Every row gives one point. A path goes straight from each point to the next, and from the last back to the first. The post is the endless flat space through its rows: a point in 2 columns, a line in 3, a plane in 4, and so on, so that a path can go around it. How many times does the path go around the post? Going back the other way cancels.
In the rows, 128 means zero.

Post:
[[121 132]]
Path:
[[117 100]
 [ 76 113]
 [ 42 184]
 [166 213]
 [151 137]
 [154  94]
 [116  97]
 [ 55 127]
 [ 49 139]
 [101 209]
 [159 155]
 [164 122]
 [131 105]]
Times around: 2

Post:
[[107 105 157]
 [147 154  63]]
Path, 11 rows:
[[188 149 122]
 [157 189 135]
 [ 87 174 129]
 [ 35 142 106]
 [126 205 140]
 [176 188 130]
 [202 132 114]
 [147  66 110]
 [109  98  57]
 [100  61 149]
 [184  86 154]]
Times around: 0

Post, 5 rows:
[[129 114  72 114 125  46]
 [127 117 149 100  74  50]
 [113 119 164 164 164 224]
 [104 111 176 149 155  85]
 [103 119 135 172 105  65]]
Path:
[[133 155 155 155 116 150]
 [118 129 188 149 186  50]
 [169  97 165 137 188  49]
 [100  96 198 165 151 125]
 [ 55  90 175 132 132  50]
 [ 67 127 136 164  93 149]
 [ 61  68 139 156  99  89]
 [130  93  58 204 151  66]
 [103 126 174 215 118  89]]
Times around: 0

Post (7 x 8):
[[124 135 117 146  77 131 118 202]
 [ 91 175 134 106  88 108  75  93]
 [103 160  52 162  71 136  71 118]
 [153 161 125 187  86 104 164  93]
 [145  67  72 165 130 183 170 181]
 [ 92 142 235 193 127 137  56  97]
 [135 150  83 129  27 219 238 134]]
Path, 16 rows:
[[139 137 221 154  70  97  95 120]
 [126  67  86 139  56 128 180 177]
 [ 75 150  92 160 108 132  88 107]
 [ 94 205 132  97 101  82  86 179]
 [120 143 180 112 159 173 101 173]
 [182 131  76 141  93 124 125 120]
 [144 121 167 149  56 119 136 136]
 [113 122 135 177  55 157 152  95]
 [121 141  63 141  80 104 172 194]
 [ 67 171 111 221 148 206 122  80]
 [174 137 120 140 152 168 165 160]
 [195 111  86 156 120 143 133 115]
 [135 155  98 176  32 140 113 117]
 [123 112  91 120  29 182 167 105]
 [195 101  77 173  67 172 148 137]
 [177 136 195 215  90 158  78 143]]
Times around: 2

Post:
[[144 185  97  66 134 187 143 174 204 109 138]
 [192 112 179  72 175 125 129 167 183 151 137]
 [235 142 115 114 180 198  87 119 175  89  74]
 [ 97 100 128 176 125 133 181 119 137 155 121]
 [192 114 170 109 182 238 128  98 153  42 144]
 [149  69 154 154  73 104 141 125  84  98 135]
 [135 142 180 107 106 246  81 109 154 115 103]
 [ 98  72 121 160  42  30 148  65 128 196 201]
 [140 124 108  44 189 184 123 141 131 138 116]
 [135  59 126 189 100 114 114 138  87 171 210]]
Path:
[[171 179 175  80 150 178 162 103 147  41  23]
 [117 154 142  14 150 142 184 112 182 151 148]
 [108 103  45  98 111 208 168  86 123 117 136]
 [109  93 178 101  90 159 112 150 145 144 122]
 [ 68  98 155 105 169 226 145 105 123  76 135]
 [151 136 129 224 108 118 135 192 134  84 151]
 [146 160 194 172 100 210 133  77 158 109 118]
 [171 122 169 135  92 195 144  56 153 132 128]
 [173  92 101  79 117 150 116 162 140 137 130]
 [155  77 167 134 123 156 137 102 172  78 134]
 [170  79 160 123  78 164  85  81 167 131 136]
 [200 122 201  53 119 188 159  77 179 106 160]
 [125 139 157  44 106 181 102  82 107 177 174]]
Times around: 1

Post (11 x 12):
[[150 136 103 162 144 142 127 148 150 147 115 133]
 [122 135 134 125 149  72 109 179  87 162 108 115]
 [ 98 116 138 134 166 105  80 107  89 110 119 147]
 [110 135 120 143 116  83 122 135  75 154 164 154]
 [184 130 133  41 104 172 175  53 249 143  53 171]
 [123 104 182 142 157  89 145 135  88 131 123 134]
 [128 134 111 126  95 126 142 157  85 111 109 122]
 [115 139 125 125 114 100 130 177 126 104 149 123]
 [124 131 128 112 189 150 123 164 100 141 126 162]
 [128 154 161 138 141 151  65 144 111 162 150  80]
 [116 152 132 113 171 114 119  73  94 122 150  73]]
Path:
[[123 189 113 145 125 113  89 118 104 150 124 150]
 [146 164  94 107 124  85 167  98  82 146 141 182]
 [135 124  97 107 116 145  98 111 146  63 123 154]
 [135  97 149 118 154  99  69 155 137 175 153 115]
 [ 97 132 125  83  81 132  96 162 121 126 111 102]
 [ 96 166 137  89 160 159 135 120  98 155 148 159]
 [129 121 128 125 145  82 177  99 186 136 107 220]
 [118 126 107 141 151 130 196 149 148  91 120 119]
 [108  96 165 103 145 155 104 126 108 100 129  78]
 [130 130 129  71 154 122 134 140  79 134 141 148]
 [160 142 123 133 127 145 113 166 109 134 169 188]
 [161 156 109 177 138 103 151 189 111 141 104  92]
 [127 154 107 127 125  98 102 134 112 131 174 116]
 [146  90 150 141 180 108  74 137 159 176 107  89]
 [ 93 123 138 104 107 116 110 127  87 136 132  72]
 [ 75 173  83 146 148 105 107 123  85 153 154 131]]
Times around: 1

Post (17 x 18):
[[139 129  61 141 153 117 160 123 150  88 114  98 106 126  94 181 139 145]
 [106 153 173  35 129 134 163 111 162  88 136  58 119  90 143 157 131 176]
 [209 150 149  49 126 133 144 112 161 119  99 185 138 184 171  63 144 148]
 [113 109 135 200 158 121 163 100 126 175 117 151 125 117  87 107  78 180]
 [101  75 122 158 164  64  82 111 156  96 156 111 144 128 110 221 126 123]
 [205  56 108 184 117 116 149 161 156  66 103  90 178 140 141 126 139 101]
 [137  63 110 137 119 128 141 128 112 130 120 140 104 118  80 130  39 124]
 [130  78 107 111 137 135 132 212 186  73 158  70 138 157  98 177 210 125]
 [ 94 108 163 110 154  90 158 169 167  82  99 148  88 144 100 200  91 111]
 [180  15 158 151 141  84 152 119 161 116 116 165 103 100 152 171 144 124]
 [ 63 140 130 153 157 132 119 127 197 173 139 133 131 123 191 183  26  78]
 [143 122 231 106 111 106 135 100 101  99 150 105  29  66  30 180 107  57]
 [114 141 157  85 128 122 151 125  71 157 114 123  41 210 119 144  44  79]
 [  7 156 113 155 145  98  44 142  61 201 104  92 120  74 201 145  83  83]
 [126 144 171 131  74 149  72 153 144 141  71  89  87 115 141 163 110 145]
 [144 129  99  79 127 146 141 156 133 128  75  59 175 174 105 159 152 105]
 [105  65 175 121 143 219 113 148  53 119 106 199 157 147 162 141 128 110]]
Path (7 x 18):
[[154  66 143  94 115 100 137 125 116 198 140 175 124 189  75 133 114 182]
 [ 88 167 189 135 120 152 149  87 149 200 146 169 116 129  94 172 127  49]
 [ 74  64 119  75 142 102 198  78  70 104 181  60  44 134 141 116 108 129]
 [ 88 133 151 123 146 157  95 104 154  57  94 133 105 109 165 116  58 158]
 [168 110 176  92 200 137 149  94 174 179 215 162  77 139 104 151 156  96]
 [ 96 130 107 103 154 121 159 145 122  92 121 114  82  85 184 224  84 156]
 [140 131 112 154 136  81  67 164  74 150 139 122  57 123 171 132  57 126]]
Times around: 1
